Each row of a before or after table is a point. The points were changed in one or more steps. Then noise was added and the rows were shuffled. The steps act on columns, c1 being the first. What was done? A step turns or swaps two columns, mirrors them in a line or flattens them onto one, adds a multiple of one to another, or multiplies or shifts one. Angles are multiples of 10 degrees, from the lower column toward the higher: turns from -170 to 170, lines from 10 to 170 but not 90. Use the fewest steps. Two steps may share a column if one is a turn and the other turns, adds or multiplies; they go together, in the order done. Otherwise the lowest column goes first.
In the rows, zero is written as 128.

Before:
[[123 132]
 [130 179]
 [139  89]
 [148  88]
 [176  84]
 [134  98]
 [182 136]
 [ 92 180]
 [103  75]
 [148 192]
 [ 86  99]
 [182 131]]
After, 12 rows:
[[ 90 160]
 [126 123]
 [145 173]
 [180 110]
 [126 198]
 [142 162]
 [140 158]
 [189 146]
 [ 77  94]
 [ 98 176]
 [111  72]
 [ 66  98]]
Steps: turn c1 and c2 by 130 degrees

Before (10 x 4):
[[148 133 100 133]
 [111 136 174 109]
 [153 142  91  58]
 [ 85  78  98 133]
 [101 113  93 136]
 [142 128 119 133]
 [142  69  95 110]
 [148 141 189 126]
 [140 102 176  87]
 [155  44 229  84]]
After (10 x 4):
[[189 119 148 105]
 [181  59 119 116]
 [178 125 129 119]
 [194  99  33 220]
 [193  89 197 159]
 [182 169 100 166]
 [129  78 110 100]
 [180 120 101 192]
 [155 147 121 171]
 [137 102 138 100]]
Steps: shift c1 by 40; turn c3 and c4 by 140 degrees; turn c2 and c3 by 40 degrees

Before:
[[121 111 134 151 100 116 143 112 131]
 [101 162 109 137 153 103 122 140 105]
 [172 116 115 142 111 138 100 114 107]
 [159  70  81 109 149 116 116 152 125]
 [153 133 142 120 127 116 132 145 157]
 [134 126 113 124 135 116 122  89 130]
 [122 125  90 154 110 125 113 125 145]
 [107 114 157 152 123 129 128 119 178]
 [142 144 135 120 116 129 162 119 177]
 [158  84 121 119 113 196 121  67 140]
 [105 139 150 106 145 134 113 132 140]
 [162  86 131 131  80 142 110 147  98]
 [136 102 104 158 143 165 140  92 142]
 [115 155 126 114 111 106 133 133 126]]
After (14 x 9):
[[153 130 175 110 116 128 125 146 178]
 [144 107 163 135 170 133 122 103 140]
 [133  85  98 118 192 103 139 125 105]
 [103 137 150 137 126 116 143 121 158]
 [141 140 137 120  58 116 123 159 131]
 [120 181 132 112   7 141 142 110  98]
 [126  99 125 142  86 106 132 120 127]
 [130 195  53 135 180 116 143 101 125]
 [ 96 160 107  99  86 138 110 121 108]
 [123 181 116 131  91 196  67 139 140]
 [134 154  90 113 166 165 105 166 142]
 [124 133 105 128 146 116  90 134 130]
 [108 121 139 156  97 130 125 150 178]
 [134 128  68  98  83 125 126 133 145]]
Steps: turn c1 and c2 by 150 degrees; multiply c3 by 1.6; turn c4 and c7 by -140 degrees; turn c7 and c8 by -110 degrees; multiply c5 by 2.5

Before, 14 rows:
[[117 158 187 187 155 112 158 154 177 156 169 110]
 [101 143 142 127 142 124 146 106 146 158 137 148]
 [136  85  84 121  95 141 152  89 149  85  96 142]
 [121 149 133  59  94  97 102 102 134  78 125 117]
 [114  79  74 114  33 100 115 142 150 109 103 122]
 [ 54 180  86 112 139  99 114 109 127 115 154 163]
 [167 221 144 165 149 116 160 127 122 208 156 119]
 [192 166 163 180 180 146 176 178  78 189 232  71]
 [147 103  78 110 124  71 104 110 184 104 140 129]
 [186 115  75 130  91 198 107 148 165 123 151  32]
 [ 48 129 132  81 174  55  97  92 130 160 104 135]
 [ 99 147 129 151 126  99  64  82 106 118 114 169]
 [127 100  91  60  98 134  73 142 160 109 113 173]
 [ 81 132 148 120 118  87 118  63 150 172 180 158]]
After, 14 rows:
[[ 47 147  67 129  68 144 176 123 120 165 236  71]
 [129 150 157 137  97 199 158 127 138 158 175 110]
 [142 141 140  77 139 148 147 149 134 165 139 148]
 [ 74 113 142  80 130  77 106  95 209 103 147  33]
 [134  90 153  70 173  91 151 135 150  84  88 143]
 [192 131 163  31 135 145  98 175  66 185 103 134]
 [136 105 163  10 130 101  73 104 148 109 107 174]
 [201 176 155  63 139  93 114 147 102 141 163 162]
 [ 64 215 124 115 120 144 161 142 113 191 172 119]
 [154 149 145   9 162 140 102 127 105  84 129 117]
 [149  86 176  62 160  89 116  69 114 115  94 124]
 [161 149 123 101 165 128  62 156  91 129 117 169]
 [118 101 218  58 144 109 104 138 105  99 136 130]
 [156 124 159  69 182 162 115 164 104 184 180 159]]
Steps: mirror c1 and c10 in the line at 100 degrees; turn c2 and c11 by 10 degrees; turn c6 and c9 by 60 degrees; turn c3 and c6 by 110 degrees; shift c4 by -50; multiply c5 by 0.7; turn c5 and c8 by 130 degrees

Before, 12 rows:
[[130 125 104 158 141 133 137 118 142 114 123 181 154 138 135 148 161 136
  144 127]
 [108 112 149 142  72 167 110 184 145  71 111 145 157 104 118  92 103 120
   97 156]
 [ 98 104 151 131 144 103  90 176 120 143 151 123 123 140  94 102 110 168
  166 170]
 [139 111 109 168 106 115 110 131 134 137 144 118 186 154  92 139 167 110
  134  98]
 [143 144 135 107 134 107 164 129 143 129 149 170 148 180  88 133 107 111
   95 117]
 [134 115  83  96 129 119 106 164 143 132 115 164 111 108 157 112 126 111
   92 182]
 [ 69 110 139 140  87 144 120 107 154  84 159 131 111 127 143 156 108 174
  149 138]
 [100 127 112  92 119 156  85 129  92  81 173 178 140 172  91 140 110 110
  168 154]
 [102 176  87 159 129 173  96 126  84 139 119 115 149 165 161 116 178 148
  122 172]
 [ 84 111 145 142  85 110 118 105  85 117 178 144 146 150 154 157  97 137
  173 126]
 [116 148 148 116 117  98 147 133  81 125 138 115 110 133 140 123 147  91
   95 135]
 [115 126 105  94  78 126 128 129 147 127 109 185 177 125  99 155 104 160
  132 140]]
After:
[[116 147 148 121 117  98 147 102  81 123 139 115 109 133 140 122 159  86
  173 136]
 [143 145 134 114 136 106 163 106 144 123 150 170 149 180  86 134 113  80
  178 117]
 [103 177  88 145 129 174  96 126  85 146 119 114 150 165 160 117 167 186
  140 172]
 [ 84 111 146 141  85 111 119 175  84 121 179 144 146 150 155 157  95 132
   88 126]
 [107 111 149 157  73 167 109  66 144  77 111 145 157 105 118  91 107 125
  104 156]
 [ 98 103 151 125 145 103  91 116 120 143 150 124 124 140  95 102  97 186
    9 170]
 [139 113 111 151 106 115 110 130 134 146 145 117 186 155  91 139 171 136
  115  98]
 [133 114  82 106 130 120 106  78 143 125 115 165 112 108 157 112 132 126
  136 182]
 [130 125 105 153 142 133 137 146 141 122 123 182 154 138 135 148 155 140
  116 128]
 [ 69 111 139 150  86 144 119 157 154  91 159 132 111 128 143 156  93 171
  122 138]
 [101 127 113 120 119 155  86 153  93  76 173 179 140 173  91 140 117 136
   65 153]
 [114 126 105 106  79 126 128 130 148 119 109 185 178 126  98 155  94 150
  120 140]]
Steps: multiply c4 by 0.7; turn c4 and c10 by 20 degrees; turn c17 and c18 by 20 degrees; add -0.7 times c7 to c18; turn c8 and c19 by -140 degrees; multiply c19 by 2
